Each row of a before or after table is a point. The points were changed in one or more steps. Then noise was added and the rows were shuffled. The steps act on columns, c1 being the first. What was done? A step turns or swaps two columns, mirrors them in a line or flattens them onto one, adds a multiple of one to another, or multiplies or shifts one. Angles are multiples of 10 degrees, from the lower column toward the higher: turns from -170 to 170, lines from 10 to 170 but not 90. Use the fewest steps. Two steps may share a column if one is a turn and the other turns, adds or multiplies; they go together, in the order done. Otherwise the lowest column goes first.
(in the rows, 128 means zero)

Before (12 x 3):
[[101  95  99]
 [153 125 126]
 [125 142 170]
 [143 120 131]
 [130 141 108]
 [129 158 100]
 [ 99 136 107]
 [138 123 152]
 [109 119 151]
 [102 128 134]
 [115 144  89]
 [145 138 139]]
After (12 x 3):
[[119 127 184]
 [141 167  54]
 [147 118  33]
 [104 123 124]
 [137 100  58]
 [113 130 134]
 [144 145 184]
 [152 138 143]
 [158 130  74]
 [135 116 232]
 [133 115  78]
 [116 112 156]]
Steps: turn c1 and c2 by -160 degrees; multiply c3 by 2.5

Before (11 x 6):
[[126 139 119 114 121 148]
 [ 70 124 128 170 116 102]
 [120 146 153 144 127 145]
 [103 143 222 124 131 119]
 [130 152 158 150   7  97]
 [141 121 168 138 110 125]
 [103 122 152 154 115 129]
 [107 151 168 149  80 102]
 [142  91 115 113 112 103]
 [124 132 115 117 110 147]
 [124 133 149 142 142  98]]
After (11 x 6):
[[120 134 151 148 127 145]
 [141 118 115 103 112 103]
 [104 135 152 147 116 131]
 [ 68 141 128 163 115 104]
 [102 128 221 130 131 117]
 [131 138 158 156   5  97]
 [108 136 169 152  80 101]
 [124 133 150 143 140  99]
 [140 130 169 134 109 125]
 [125 125 119 118 121 146]
 [122 125 115 119 109 148]]
Steps: flatten c2 and c4 onto the line at 70 degrees

Before (8 x 11):
[[101 157 135 171 114  70 114 103 120 107  70]
 [100 141 163 192 114 107 115  87 108 165 116]
 [120  62 124  82 119 124 165 151 194 152 152]
 [146  71 124 104 180 138 139 123 121 171 126]
 [ 85 111  92 108 144 151 180 152 170 122 130]
 [116 139 145 156 100 126 135  85 119  86 105]
 [ 65 138 137 144 114 117  86 111 127  89 109]
 [152  75  94 123 166 127 146 137 179 152 179]]
After (8 x 11):
[[ 90 139 134 127 115 116  79 111 126  86 108]
 [183 142 145 129  99 126 138  84 125  87 106]
 [ 85  51 126 131 120 124 168 156 179 150 153]
 [ 49 103  91 125 142 152 183 147 164 123 133]
 [166 142 165 132 115 106 114  87 108 166 112]
 [151  76 129 127 182 137 138 118 109 170 128]
 [136  68  98 128 164 129 143 136 173 152 178]
 [139 163 132 128 109  69 115 106 129 109  70]]
Steps: add -1.5 times c8 to c1; turn c2 and c9 by 10 degrees; multiply c4 by 0

Before (12 x 14):
[[ 86 158 151 140 134 158 174 170  99 100 128 116 135 155]
 [104 136 124 138 153 113  85 134 142 173 133 151 165 133]
 [113 140 168 126  94 123 120 160 116 117 115 141 185 119]
 [134 158 105 138  91 126 134 163  81 102  96  96 109 158]
 [ 90 163 164 174  72 142 140 140 119  83 132 102 126 187]
 [126 102 103  99 159  76  70 156 133 115 180 159 166 124]
 [119 110 115  80 143  43  98 135 150 149 153 171 105  94]
 [159  94 126  56 155  92  89 100 135 150 162 145 129 121]
 [ 91 140 183 164 126 124 111 150  65 102 111 124 132 157]
 [ 86 131 111 117 125  93 110 103  91 140 164 151 178 106]
 [ 77 106 150 157  90 137 153 160  90 123 106 142 161 192]
 [ 85 112 128  86 116 103  75 158 114 163 170 115 141 111]]
After (12 x 14):
[[ 84 110 115  78 142  43  98 135 151 149 158 134 120 159]
 [139 162 163 175  73 142 140 140 119  83  69  83  70 122]
 [ 91 130 111 117 125  92 110 102  91 138 144  95 176 167]
 [123  95 127  57 155  92  89  99 134 151 129 162 155 162]
 [ 98 137 123 139 154 113  85 134 142 173 122 113 190 133]
 [119 140 183 164 126 125 111 150  65 103 103  91 130 105]
 [ 97 102 103  99 159  76  69 157 135 116 123 137 197 180]
 [110 139 168 127  94 123 120 160 117 117 139 119 151 117]
 [160 158 105 138  92 127 133 163  80 103 104 123  71  91]
 [126 112 129  86 116 103  75 158 115 163 137  84 129 173]
 [ 98 105 151 157  89 137 153 159  90 123  68  85 122  94]
 [125 158 151 140 133 157 175 169 100 100 101  85 141 124]]
Steps: turn c1 and c12 by 70 degrees; add 1 times c5 to c13; turn c11 and c14 by 100 degrees

Before (13 x 24):
[[133  96 127 110 152 117 122 140  89 135 133 139 111 126 131 120 128 129
  145 126 138 136 141 140]
 [127 136 139 126 126 112 123 139 101 134 114 161 182 126 115 115 133 125
  137 135 149  82 149 142]
 [130 126 114 139 123 111 132 116 117 138 112 154 120 134 101 122 137 147
  138  69 145 105  97 142]
 [135 124 124 119 125 163 116  96 106 136 166 131 109 120 129 115 129 139
  131 124 145 131 164 146]
 [ 99 142 168 212 138 117 128 126 113 135 166 136 122 120 123 130 132 111
  141 129 118 139 156 146]
 [140 141 116 115 119 117 137 131  96 133 117 121 140 135 120 119 136 140
  143 143 149 128 156 107]
 [134 129 120 130 132 111 146 145  94 119 123 157 114 138 121 160 110 124
   99 131 140 126 137 128]
 [ 46  82 115 103 131 111 115 129 249  98 171 129 135 122 132 117 110 122
  120 135 130 121 153 127]
 [130 138 121 105 132 120 116 131  94 138 126 118 109 119 101 122 110 128
  138 132  75 116  98 128]
 [ 46 138 113 103 154 120 115 102  88 140 126 118 129 121 163 115  98 133
  145 133 107 136 149 115]
 [128 137 141 115 156 113 159 143 116 137 135 114 114 154 142 117 110 135
  119 130 122 118 151 125]
 [132 134 141 176 122 129 120 144 103 107 158 118 164 127 114 110  84 138
  118 136  96 136 160 112]
 [ 97 103 199 149 139 125 131 138  87 111 171 117 117 153 121 179 131 119
   99 139 149 129 157 113]]
After (13 x 24):
[[132 133 142 176 122 130 119 146 108 107 158 137 164 126 113 109  85 138
  111 134 116 137 159 110]
 [135  99 123 110 152 117 122 136  88 135 133 148 113 129 130 121 127 130
  148 127 126 135 143 138]
 [ 45 138 113 105 153 120 114 103  89 141 129 134 129 121 163 117  97 135
  135 133 108 137 149 116]
 [136 122 123 119 123 160 115  99 108 137 169 157 111 118 128 116 131 140
  135 124 140 131 164 143]
 [127 137 118 104 130 119 118 133  92 137 124  99 108 117 101 123 108 129
  118 129  92 115  98 128]
 [ 42  79 115 104 130 109 113 131 248  97 170 147 134 123 133 119 112 119
  124 137 135 121 153 128]
 [100 140 167 212 137 117 127 126 114 136 167 155 121 121 122 129 132 112
  138 130 113 140 156 146]
 [135 131 120 129 128 112 147 145  95 120 122 163 115 138 120 159 109 124
  108 132 148 126 135 129]
 [130 125 113 139 127 110 132 114 118 136 108 135 122 133  99 122 136 147
  143  68 133 106  96 140]
 [140 140 119 118 121 115 136 132  98 131 120 140 138 132 117 117 133 141
  146 138 134 129 158 106]
 [ 97 102 201 151 139 125 133 138  91 115 171 133 116 149 124 176 130 120
  111 141 153 129 156 115]
 [124 136 138 114 158 114 158 143 114 137 136 129 113 152 142 115 107 137
  121 127 128 119 152 127]
 [128 135 138 127 127 111 121 139 103 131 114 174 183 126 116 114 131 128
  142 137 138  81 148 141]]
Steps: add 0.7 times c23 to c12; multiply c21 by 0.7; turn c19 and c21 by -30 degrees

Before (14 x 64):
[[127 121 170 133 128 118 140 118 163 125  85 124 116 105 117 134 162  90
  111 119 101 109 105 146 151 145  97  81 135  61 121 148 110 130 136 105
  105 114 123 116 115 149 122 132 109 124 177  77 132 103 113 131 173 186
  139 117 116 123 168  73 150 110 147 155]
 [103 120 102 140  93 152 123 144 133 127  92 115  98 148 136 134 116 138
  115  98 121 142 125 119 146 147 104  93 112 133 143 134 139 146 115 113
  146 127 135 112 140 155 146 136 110 126  95 158 138 105 115 107 107 127
  137 122 107 123  92 131 146 111 130 150]
 [114 130 133 113 108 144 130 138 117 249  93 139 123 148 123 130 143 124
  112 137 108 125 123 121 149  92 112 135 129 167 131 133 135 125 113  95
  125 129 116 101 129  69 126 131 126 133 109  12 139 116 142 127 116 125
  131 125 105 122 157 121 137 123  96 158]
 [129 142 145 135  85 186 126 109 132 121  80 102 138 147 115  87 149 122
   98 101 106 130 146 157 116  93  94 118 118 167 131 137  99 125 116 109
   33 211 170 104 140 155 125 126 129 132  95 160 100 115 113 140 105 158
  101 121 142 108 154 139 107 107  66 121]
 [125 130 170 124 174 183 122 102 106 124 109 129 142 149 135 135 142 126
  113 146 131 130 112 129 111 140 132 137 100 141 145 142 149 144 162  93
  141 128 121 101 171 160 118 128 153 144  95 122 101 117 112 124 115 137
   98  93 140 143 152  65 150 112 142 121]
 [104 116 166 135 148 114 140 185 117 149  97 136 142 143  89 143 161 113
  119 119 144 121 109 112 140 111 122 115 118 149 153 148 148 171 182 126
  148 149 124 112 136 132 138 129 138 138 105 140 106 114 145 127 105 125
  108  94 143 157 141 136 119 112  92 143]
 [103 107 161 122  98 111 124 178 112 126  80 127 140  83 129 127 144 129
  139 126 122 132 120 109 152 116  96 122 134 163 124 149 148 115 115 122
  150 107 116 166 145 161 136 117 132 135 117 137 105 103 130 127 110 129
  142 132 133 133 151 140 107 130 137 157]
 [144  95 108 139  85 127 124 113 196 125  96 118 147 148 128 125 150 122
  138 138 124 129 112 109 116 134 132 135 134 170 121 147 115 140 125  94
  151 131 142 168 121 145 122 129 144 139 111 153 100 121 120 137 128 141
  111  92 147 140 101 141 108  98 146 147]
 [115  47 153 142  89 108 128 159 124 120 140 130 137 150 142 133 160 130
  138  99 177 118 108 114 150 137 151 138 100 169 170 137  72 128 126 129
  140 109 123 103 159 158 121 131 123 142  96 127  96 131 131 139 124 125
  134 105  99 114 149 144 153 141 146 145]
 [122 106 161 131 126 174 135 114 132 121 121 141 143  64 132 139 165 119
  144 126 150 133 125 118 145 137  96 139 106 116 170 151  91 137 132 120
  134 174 115 178 119 144 176 142 149 106 138 145 105 155 116 141 115 138
  119 160 122 118 122  95  85 114 120 159]
 [108 142 123 138 113 126 137 108 133 116 112  16 145 129 126  57 134 112
  134 115 106 140 114 164 110 131 188 137 134 168 120 140 143 131 127  97
  158 112 119 103 149 101 167 139 133 122 127 157 143 181 116  97 129 187
  116  98 140 161 152 141 139  97 125 165]
 [105 107 149 140 166 113 152 135 109 122  85 133 136 125 107 142  87 136
  145 112 112 140 122 116 151 154 127 138 121 110 137 123 103 117 129  95
  129 115 233 184 172 155 126 110 128 123  97  89 109 116 129 128 107 151
  100 101 109 143 118 138 131 114 131 139]
 [119 130 131 133 122 115 144 106 166 139 155  97 134 148 124 124 165 135
  137 143 196 129 106 126 137 157  94 141 129 134 142 143 144 115 161 104
   99 115 119 104 143  21 144 141 107 122 111 146 110 105 120 128 111 128
  141 103 147 151 152 113 121 138 119 154]
 [169 119 150 139  90 155 127 103 105 151  86 118 135 144 137  78 111 133
  139 103 101 132 139 120 144 144 101 134 122 127 127 139 142 121 110 110
  146 133 115 133 136 153 151 103 107 139 102  93 141 107 154 138 141 130
  129 102 146 107 168 110 150  97 142 160]]
After (14 x 64):
[[115  48 151 143 153 109 134 159 122 117 140 131 139 149 143 132 159 148
  114  97 177 118 108 114 151 137 151 139 102 167 170 136  73 129 126 129
  137 108 122  88 159 158 122 132 124 138  96 127  95 127 134 137 123 125
  132 107  98 114 151 137 107 142 144 147]
 [107 106 148 143  71 115 114 135 111 123  84 131 138 123 108 143  85 122
  116 113 110 140 125 117 151 152 128 138 122 107 137 122 101 115 129  85
  128 116 233 165 171 153 126 111 128 122  95  88 111 152 131 127 107 152
  100 103 110 142 117 143 121 115 127 141]
 [104 106 160 121  88 112 104 179 111 127  80 125 138  84 130 127 144 116
  114 127 122 131 122 109 151 115 100 126 131 160 124 151 148 113 116 118
  149 107 118 101 144 164 137 120 131 135 115 137 104 124 127 123 111 133
  143 131 133 129 149 139 145 131 138 155]
 [113 130 135 112 153 142 119 140 117 250  93 138 124 148 123 132 146 138
  132 132 112 123 123 121 148  92 113 135 131 166 131 131 134 127 114  83
  126 128 113 109 129  72 126 130 124 132 107  12 141 129 141 124 117 126
  129 127 105 123 159 115 125 125  95 158]
 [127 139 146 135 152 184 114 111 135 121  81 102 137 144 115  86 147 125
  118  98 106 131 148 159 116  95  94 120 115 167 131 138  98 124 116 103
   30 211 173  85 140 154 124 126 129 129  92 159 100 125 112 140 105 157
  102 122 141 106 153  97 149 108  66 120]
 [116 130 133 136 156 117 106 107 168 143 156  97 133 148 125 125 165 114
  142 143 194 130 106 124 134 157  94 143 125 134 142 144 144 116 160  96
   99 114 119 119 141  23 141 141 108 123 112 149 110 145 120 129 112 127
  140 104 146 150 150 138 128 139 120 153]
 [124 105 158 131  79 172 156 114 131 119 122 141 140  66 132 138 163 105
  162 126 153 133 126 118 146 141  95 140 105 117 171 152  92 139 134 117
  131 177 115 126 119 142 175 143 150 105 137 148 105 135 114 145 114 135
  123 157 123 117 123 144 167 111 122 159]
 [129 120 169 131 140 116 104 119 161 125  82 126 118 103 117 133 162 174
  181 121  99 108 105 148 156 146  96  79 134  63 119 148 111 132 136 100
  105 114 123 130 114 150 123 129 104 123 177  80 133 140 112 128 174 190
  140 117 117 123 168 110 133 109 149 151]
 [123 132 170 125 154 183 115  99 106 123 108 126 141 151 137 134 142 147
  190 145 133 128 111 130 109 141 132 137 103 141 145 142 148 149 160  78
  139 126 123 174 174 161 117 128 153 146  94 122 100 120 115 121 117 133
  103  92 142 141 153 115 117 109 143 124]
 [110 145 122 139 151 125 181 110 133 115 114  15 144 125 128  56 132 145
  118 114 106 144 112 163 109 131 190 136 138 169 119 140 142 136 126  90
  157 109 121 115 150 102 169 134 133 122 125 158 140 134 119  96 131 183
  119  97 136 160 152 133 129  99 124 165]
 [103 114 166 136 145 116 114 188 120 147  98 138 142 140  90 142 159 137
  119 118 145 121 109 114 141 108 119 116 120 148 153 148 150 169 184 126
  148 149 126 148 136 129 139 129 139 138 106 141 108 138 145 125 104 126
  106  90 143 157 142 120 143 112  93 144]
 [143  93 108 136  87 127 122 112 198 125  95 118 146 148 131 126 150 117
  119 136 127 132 111 109 117 130 131 134 133 170 122 146 116 137 122  82
  151 130 143  87 121 145 125 131 142 138 113 154 100 123 119 138 124 143
  111  92 146 141 100 137 147  99 144 149]
 [102 120 101 142 143 155 106 144 135 128  90 114  98 146 135 133 116 135
  124  98 120 142 124 117 143 146 108  92 111 132 144 135 137 145 114 108
  148 128 134  96 141 157 148 133 109 125  95 157 142 126 116 105 107 129
  134 125 106 123  92 117 106 112 130 148]
 [170 119 146 136 124 155 104 104 108 150  87 118 132 145 135  77 114 137
  148 103  99 133 137 120 144 146 104 136 123 127 124 140 143 121 110 103
  145 133 120  90 136 153 151 100 107 139 104  94 142 127 155 134 140 129
  130 101 148 107 169 139 108  97 143 156]]
Steps: turn c5 and c40 by 90 degrees; swap c7 and c50; turn c18 and c61 by -140 degrees; turn c19 and c60 by 90 degrees; multiply c36 by 1.3

Before (13 x 64):
[[ 89 113 105  78 124 147 188 138 123  96 176  74  79 138 156 152 175 138
   92 154 137 100 190  90 174 119 131 126 169 108 122  88 148 145 162 101
  112 100 137 181 104 173  90 118 113 144 114 147 118 111 125 111 127  87
   80 154 110 171 165  68  99  99 126 125]
 [148  86 161 102 104 143 161  94 115 156 143 142 100 136 159 111 138 135
  103 137 149 106 183 159 133  96 133 138 102 147  98 152  95 128 123 154
  135 135 122 148 132 137 113  95  73 141 102  89  92  75  48  96 112  81
  116 181 113  96 143 143  81 149 133  74]
 [ 71  74 123 123  82 165 140 119 182  75 185  65  95 172  85 127 118 114
  144 177 119 133 193 148 167 116 118 173 125 111 128 133 176 146 113 106
  146 154  68 150 103 111 144  93 137 122 107 131  85  72 137 171 135  93
  122  88 118  74 146 133  86  79 132 139]
 [ 71 154 143  99 178 155 170 114 125 106 136 105  99 136 166 179 135 161
   74 131 164 136 108 126 173 137 149 106  89  74 112 124 175  91 112 138
   80  91  81 122 123 162 118  86  80 153 152 128 159 124  79 105 148 161
   81  87 170  84 111 117 146 160  96 127]
 [ 95 122 126  84 150 142 189 105 158  86 123  68 112 125 110 110  96 143
  160 151 134 130  98 163 100 163  99  86 131  61 114 103  93  95 159  97
  170 119  96 145  92 165 148  89 104 148 130 137  94 123 111 154 161 163
  130 180 111 139  89 120 118 147 177  80]
 [154  67 125 106 126 159 116 163 114  72 139 147  98  97 166 168 150 107
  140 116  87  99  98 145 106 114 124 126  98  75 178 152 173 147  86 166
  167 176 103 126 111 133 145 135  77 152 131 146 122 146 122 125  94 111
  124 129 148 130 125 123 143  88 101 125]
 [136 120 190 170 134 121 137 108 105  72 159  52  81 177  82 145  85  76
  105 190 114 122 160 142 104 114 106 170 174 104 153  68 124 149 110 183
   94 152 137 164  60 165 138 145 155  68 153 165 141 102 123 116  89 133
   75 154 119  97 105  82 113 142 172 153]
 [159 140 182 170 113 153 134 145 132 124 162 141 123 164 105 126 170  83
  149 167 145 141 106 140  99 126 154 139 176 148  92 106  92 140 106  97
  112 107 111 100  78 117  92  94 137 144 154 132  78 152  95 129 108 141
   68 181 174  97 156 131 121 159 144 142]
 [ 82 118 122 128 120 109 201 115 108 130 140 142 153 177 118 160 154 130
  139  95 161 104 147  81 120 106 154 158 127  69  88  86 156 121  84 154
  103 152 148 162 130  93 113 100  93  72 135 112  83 127  59 164 152 147
  109 122 175  84 162 138  96  88 131 114]
 [161 113 140 156 114 115 143  66 191 150 179  96 144 100 123 105 156 126
   94 188 131 145 177 164 167 132 155  88 132 142 114  88 182 145 140 111
  114 165  82 179 136 105 110 135  97  81 147 153 106 136 105  98  78  90
  122  92 125 130 156 119 108 144 148  89]
 [164 126 167  89  82 126 146 114 160 150 163 130  85 133 153 159 117 155
  157  98 139 171 178 175 137 162 137  80  85 105 148 110 126  90 118 168
   75 138 141 162 108 164 146 106 143  83 178 130 130  66 141 154 167  77
  155 147 108 154 173  96 138  93  95 127]
 [130 119 123 129 170 128 188 103 149 121 120 109  71 150 170  92 143 152
   91 129 156 151 114  85  78 146  99 152 151  60 124 151 115 126 123  93
   92 118 131  99 120 157  89 174 124  71  87 121  91  93  84 114 142  90
  128 133 121 162 166 117 168 154 127 145]
 [142  68 150 146 177 122 180 128 103  84 119 104  91 176 155 138 111  72
  158 125 130 135 171 133 136 165  85 116 120 103 171 120 135 156  81 123
  122 107 127 162 125 138 119  95 106 126  94 114 102  72  91 131 102 145
  126 144 138 102 133 154 128  86 177  81]]
After (13 x 64):
[[ 94 140 125  90 149 142 189 107 158  86 123  68 113 124 109 107  97 141
  163 152 135 131  98 162  97 156 101  87 131  57 118 105  93  94 157  96
  171 114  94 145  88 165 126  92 101 138 128 135  92 127 112 152 158 162
  127 181 109 139  90 120 119 105 174  78]
 [165 144 166  90  81 127 145 112 159 149 163 130  86 132 152 159 116 154
  158  98 141 174 178 178 134 135 137  82  85 105 149 113 128  92 117 172
   77 136 142 160 107 166 127 108 143 110 177 133 130  71 139 152 163  76
  157 146 109 152 175  97 141 185  92 114]
 [156 131 184 171 111 155 136 142 130 125 160 138 124 165 106 127 170  83
  153 163 143 141 106 138 100 118 152 142 173 149  92 109  89 137 106  98
  111 108 108  97  79 120 129  95 141 149 153 129  75 154  96 127 109 142
   67 180 175  99 155 133 115  99 145 137]
 [137  98 193 171 134 121 138 108 106  71 158  52  80 177  85 142  85  74
  105 191 115 121 160 140 102 112 104 168 175 105 153  69 126 147 111 181
   94 148 137 165  61 168 128 144 156 161 152 167 143 100 123 118  90 131
   75 156 120  95 105  82 114 182 172 152]
 [132 127 122 130 169 127 186 103 148 122 123 108  74 151 169  88 142 152
   93 127 156 148 110  84  77 127 100 153 148  60 124 148 112 128 119  91
   94 120 134  98 119 157 132 177 122 173  88 119  92  94  85 112 141  94
  130 133 120 162 161 117 168 175 128 135]
 [ 72 164 144 100 175 155 169 115 121 107 136 104  99 137 170 177 135 161
   73 127 164 137 105 125 169 133 150 108  86  73 111 128 175  92 113 139
   81  91  83 123 124 164 130  88  76 148 154 129 160 122  76 105 149 160
   81  85 171  83 110 118 146  94  97 123]
 [149  76 161 102 104 142 163  93 113 156 139 142 101 135 158 111 140 137
  100 136 150 104 186 159 135 144 131 136 105 147  99 149  96 126 124 150
  138 135 118 148 134 139 126  99  71 140 103  91  90  73  50  97 115  80
  117 184 110  97 141 143  83 106 134 104]
 [142  56 147 142 179 120 182 128 104  85 114 106  90 177 154 136 113  71
  157 125 129 134 173 130 138 159  87 118 117 106 172 119 138 158  84 125
  124 108 126 164 126 136 128  99 107  89  92 115 103  75  92 132 100 146
  126 142 137 102 132 151 127 144 178  76]
 [ 81 132 123 126 118 109 198 112 107 125 141 141 153 178 118 159 156 130
  142  95 157 102 149  81 122 129 155 156 130  71  88  86 154 123  88 153
  101 153 145 165 130  95 127  99  94 110 138 110  85 128  58 163 149 148
  112 122 175  84 162 138  95 195 133 129]
 [161  88 139 158 112 116 145  66 193 149 181  98 144 100 123 105 155 129
   94 192 131 142 175 165 166 148 153  90 130 144 113  83 180 146 139 112
  112 166  82 178 132 108 130 137  96 158 146 150 109 134 105  97  77  93
  118  92 125 133 155 117 104 168 147  96]
 [ 72  78 122 118  80 166 139 122 183  75 188  65  96 174  87 126 117 112
  145 178 119 132 192 149 167 122 117 174 123 111 125 131 175 146 113 106
  147 151  68 149 104 112 130  93 135  78 109 134  83  71 137 170 135  92
  122  87 116  78 149 132  87 153 132 142]
 [ 91 110 111  77 126 146 189 136 127  96 174  76  79 135 153 149 176 139
   90 154 138 103 191  87 178 125 129 126 168 108 122  90 152 145 162 100
  113  98 136 182 105 172 128 118 115  93 117 146 115 109 123 109 128  85
   80 155 108 172 167  70  97 125 123 127]
 [152  50 123 101 122 160 117 161 113  75 137 143 100  97 165 170 149 108
  140 116  86  99  97 145 105 129 121 125 101  73 175 153 172 147  86 167
  172 176 104 124 107 132 129 133  73  84 130 147 124 148 121 126  91 112
  126 126 147 131 124 124 141 118 104 131]]
Steps: add 0.5 times c53 to c2; flatten c26 and c64 onto the line at 120 degrees; multiply c43 by 0; turn c46 and c62 by -110 degrees
